Rows are points. A path goes straight from each point to the next, and from the last back to the first. The post is the endless flat space through its rows: a point in 2 columns, a line in 3, a plane in 4, and so on, so that a path can go around it. How many times does the path go around the post? Going back the other way cancels.

Post (2 x 3):
[[ 0.6 -1.1 -1.7]
 [ 2.8  6.3  1.7]]
Path, 29 rows:
[[ 4.3  0.6  2.5]
 [ 0.8 -3.5  2.5]
 [ 2.9 -0.7 -1.6]
 [ 1.0 -1.2 -5.0]
 [-2.5  4.2 -1.2]
 [-1.5  1.3  3.0]
 [ 2.8  3.2  3.4]
 [ 4.4 -3.1 -3.4]
 [ 4.0  7.9 -2.0]
 [ 0.5  4.8 -0.5]
 [ 0.8  9.2  5.7]
 [ 1.6  0.0  1.7]
 [ 6.3 -2.1  1.5]
 [ 5.6  4.0 -3.1]
 [ 0.9  8.0  0.6]
 [ 0.4  6.2  2.2]
 [ 1.5  2.9  6.6]
 [ 6.4  2.6  2.8]
 [ 2.5 -1.7 -7.6]
 [ 0.8  6.9 -3.3]
 [-0.6  3.1  1.6]
 [-2.5 -7.9  1.6]
 [ 4.2 -6.1  1.8]
 [ 9.3 10.3  0.3]
 [ 5.3  2.5  3.7]
 [-0.7 -0.2  3.1]
 [-3.4  8.4  1.7]
 [ 1.7  5.1 -5.3]
 [ 1.4 -5.7 -5.8]]
Times around: 3
